Each point is reached from the start by the listed moves, each made 0, 1 or 2 times, or once backwards (-1), plus a little noise. Say if it took an odd or an even number of moves. Then give how often each move was made.

Moves:
(1): 15.5	8.6	2.6
(2): -0.4	-3.6	-19.1
(3): -1.5	21.4	3.1
Start: -3.5	3.2	-7.1
Points:
-22.5	34.5	-21.6 -> even (-1, 1, 2)
26.5	16.5	-19.9 -> odd (2, 1, 0)
-1.9	-24.2	-47.8 -> odd (0, 2, -1)
25.8	42.9	1.2 -> odd (2, 0, 1)

Moves:
(1): 8.2	-13.1	0.0	15.2	-11.1	-12.1	7.2	-5.5
(2): 11.4	20.8	-8.7	-1.1	1.5	-25.0	-1.9	5.3
(3): 2.9	-1.4	14.7	-26.2	2.4	-19.7	-7.1	-11.1
(4): 1.4	14.8	5.6	16.8	11.1	5.9	2.6	-15.4
(5): -3.5	1.1	2.1	8.8	12.6	-7.7	-8.9	5.2
(6): 23.4	-2.4	4.5	4.5	10.2	6.8	3.7	9.3
Start: 4.3	-0.3	-1.9	3.9	11.2	8.4	8.9	-1.6
Points:
8.8	23.3	-22.5	36.4	21.4	-4.1	4.8	20.2 -> odd (0, 1, -1, 0, 1, 0)
31.0	-38.4	-1.3	32.5	29.2	53.8	14.9	43.3 -> even (0, -1, -1, -1, 1, 2)
51.4	3.1	-8.7	12.9	-0.4	-16.3	27.7	0.8 -> even (1, 1, 0, 0, -1, 1)
40.9	69.5	-24.4	33.9	44.9	2.7	10.7	19.7 -> even (-1, 2, -1, 1, 0, 1)
-3.8	-21.5	-4.8	21.2	41.4	47.7	-5.8	46.5 -> odd (-1, -1, -1, -1, 2, 1)

Moves:
(1): 18.6	-1.9	17.5	-4.2	2.2	14.8	12.9	-4.9	-6.6	5.3
(2): -5.3	2.4	-5.2	-15.9	-3.2	21.7	-14.3	-13.8	2.1	18.0
(3): -5.6	11.6	4.9	11.6	-7.7	4.2	-4.6	3.9	2.0	-1.1
(4): -1.5	3.3	-3.8	16.7	7.4	1.6	-1.6	2.6	4.6	0.9
(5): 3.9	1.0	-0.5	-6.7	16.5	-19.3	16.4	-9.1	-13.1	17.0
(6): -11.2	-8.9	1.4	9.7	-13.1	9.8	10.7	10.5	7.7	22.7
(7): -5.7	10.1	-8.0	-6.2	4.1	-1.2	5.6	4.9	0.6	11.0
(8): 10.5	-3.9	5.5	-13.5	6.3	1.4	-8.5	5.9	14.2	0.0
Start: -6.4	-0.3	-1.8	-0.7	-3.3	-3.3	2.4	-9.0	-7.7	2.2
Points:
34.4	28.8	27.3	9.8	40.7	-3.4	-8.7	-8.4	5.9	2.6 -> odd (1, 0, 2, 2, 1, -1, 0, 2)
0.5	-11.5	22.5	22.8	12.2	24.0	33.2	-15.7	2.0	94.9 -> odd (1, 1, 1, 2, 2, 2, -1, 1)
-62.2	10.3	-5.4	46.7	-63.7	5.0	6.4	49.3	24.7	15.9 -> odd (-1, -1, 2, -1, -1, 2, 1, 0)
10.8	-2.8	-7.7	-69.1	18.0	-8.6	2.9	6.1	16.0	23.9 -> even (0, 0, -1, -1, 0, 0, 2, 2)
-18.4	-2.0	-17.9	-48.3	-16.3	47.1	-71.6	-11.4	44.6	15.8 -> even (-1, 2, 0, 0, -1, 0, 0, 2)
3.5	-17.2	-1.1	50.0	2.1	-5.8	-4.3	11.1	10.6	-40.5 -> even (0, -1, -1, 2, -1, 0, -1, 0)

Moves:
(1): 0.9	-2.4	1.2	-4.3	0.1	-1.1	3.9	0.7	-10.0	6.3	2.6
(2): 3.6	13.9	-13.0	-8.8	-11.7	-9.4	-12.0	-21.6	3.8	-9.7	12.8
(3): 4.3	3.1	5.8	2.5	-8.4	-10.9	-2.2	-5.8	1.3	-3.1	-6.2
(4): 6.3	-5.8	5.0	1.6	-11.3	7.8	-10.4	-19.3	7.0	-13.8	4.3
(5): -4.1	-8.0	4.8	3.0	9.2	-6.5	-0.8	2.1	8.1	6.1	4.4
(6): 1.0	13.8	6.1	3.0	-7.6	4.0	1.5	-3.3	-3.5	-0.9	10.9
(7): -4.7	0.7	-8.6	10.7	-3.0	0.5	10.6	-1.6	1.8	4.5	2.6
(8): 1.6	1.0	-14.2	10.7	-4.3	1.4	-6.3	15.9	-7.9	5.7	6.3
(9): 9.7	-1.0	6.6	7.3	16.8	3.9	3.2	0.1	3.6	15.5	-7.1
(10): -12.1	1.4	-4.3	11.1	4.6	5.2	-2.3	-2.1	0.2	14.6	-10.0
(11): 0.8	-1.4	3.9	-3.5	-9.9	3.9	-0.2	-1.4	16.1	14.8	-3.0
Start: -2.1	-8.2	3.8	-5.4	-3.9	5.8	4.3	-6.3	9.8	7.9	1.6
Points:
10.4	28.1	17.5	-30.2	-46.8	30.6	-1.4	-66.6	18.9	-6.2	34.8 -> odd (1, 1, -1, 1, -1, 2, 0, -1, 0, 0, 1)
1.5	-4.7	-11.6	-47.2	-39.5	-46.5	-1.4	-63.1	16.9	-26.8	33.9 -> odd (2, 2, 1, 0, 1, -1, 1, -1, -1, -1, 0)
3.6	-48.4	5.7	43.8	11.5	-13.7	13.3	41.0	24.0	78.1	-16.7 -> even (1, -1, 2, 0, 2, -1, 1, 2, 1, 0, 1)
1.6	10.1	-19.9	29.5	-17.7	14.5	-3.4	32.6	26.1	78.1	-27.4 -> even (-1, 0, 1, -1, -1, 0, 0, 2, 1, 1, 2)
-8.8	46.8	-11.2	3.9	-62.0	-14.9	3.6	-49.3	-36.2	-14.7	27.1 -> even (2, 1, 2, 0, -1, 2, 1, 0, -1, 1, -1)
-10.0	-7.0	42.6	11.9	-16.9	19.1	-29.0	-70.5	47.7	-4.0	-13.1 -> even (-1, 0, 1, 2, 1, 1, -1, -1, 0, 2, 0)
21.3	-26.7	5.8	-37.6	-37.8	9.3	-23.5	-38.2	-12.6	-68.7	15.1 -> odd (1, 0, 0, 2, -1, -1, -1, 0, -1, -1, -1)

Moves:
(1): -11.6	0.4	-7.4	-2.5	3.1	-12.4	3.0	-0.4	-7.1	18.4	8.6	-2.4	5.4
(2): 5.2	-4.8	2.7	-3.0	-12.3	-2.8	6.8	5.1	12.7	6.2	-8.0	13.6	-2.1
(3): 12.9	-6.8	11.8	-10.5	-8.0	30.2	7.9	-3.1	-12.9	9.2	-3.8	-7.3	-16.7
(4): -9.4	15.7	-15.4	-4.0	-14.1	-8.1	3.3	0.8	-6.8	1.6	7.6	-3.7	-4.7
(5): -3.1	20.9	-2.9	-0.9	12.5	-6.8	-6.8	-8.9	-8.1	7.8	-1.7	8.3	5.6
(6): -14.1	-0.6	8.4	-7.4	-5.0	-4.2	0.9	6.1	-3.6	-1.9	2.8	-2.2	4.3
(7): 10.5	-29.1	3.5	10.8	0.9	-8.7	19.1	-0.9	-4.7	-3.5	1.6	3.2	-4.8
(8): -7.1	15.7	1.2	0.3	-1.5	12.3	-5.6	-11.0	15.3	8.8	-12.4	12.4	9.8
(9): -9.1	8.8	18.8	-9.4	17.0	-7.1	-1.4	2.3	7.1	-0.5	-18.1	1.7	5.7
(10): -5.2	-4.6	9.5	9.2	4.7	-3.9	1.5	8.1	5.2	2.4	5.4	6.8	-8.1
(11): -8.8	-9.4	-7.3	3.9	-9.9	-9.8	1.5	7.2	-11.2	-5.5	-1.3	-8.9	7.7
(12): 9.5	20.0	11.1	2.8	-2.4	-9.6	-1.9	-0.3	4.5	-7.3	-7.3	-4.3	2.0
Start: -9.8	2.7	-1.8	5.6	7.7	-1.5	-5.5	-5.0	-1.6	-9.6	-6.4	-6.3	-2.0
Points:
-21.9	-39.8	71.7	0.6	64.8	-5.1	26.2	-7.7	-29.6	13.8	-4.6	1.9	-12.4 -> even (1, -1, 1, -1, 1, 2, 2, 0, 1, 1, -1, 0)
-62.7	-4.3	-69.6	-4.3	-83.2	-20.9	-8.3	17.5	17.5	-9.2	-3.2	0.5	34.2 -> odd (0, 2, -1, 1, -1, 1, -1, 1, -1, -1, 2, -1)
-1.4	49.1	82.5	-6.5	42.5	-37.0	-21.5	23.8	37.1	-22.9	-54.8	-2.7	3.9 -> odd (0, 1, 0, -1, 0, 0, -1, -1, 2, 1, 0, 2)
-30.6	24.9	28.0	-9.1	-7.7	-19.2	19.3	13.1	-0.7	44.7	16.6	6.5	-32.0 -> even (2, 1, 1, 1, 0, 1, 0, 0, 0, 2, -1, 1)
-94.9	8.7	-15.4	-35.7	14.0	-40.6	-18.2	14.1	0.1	14.5	4.4	-18.4	44.7 -> even (2, 0, -1, 0, -1, 2, -1, 0, 1, -1, 0, -1)
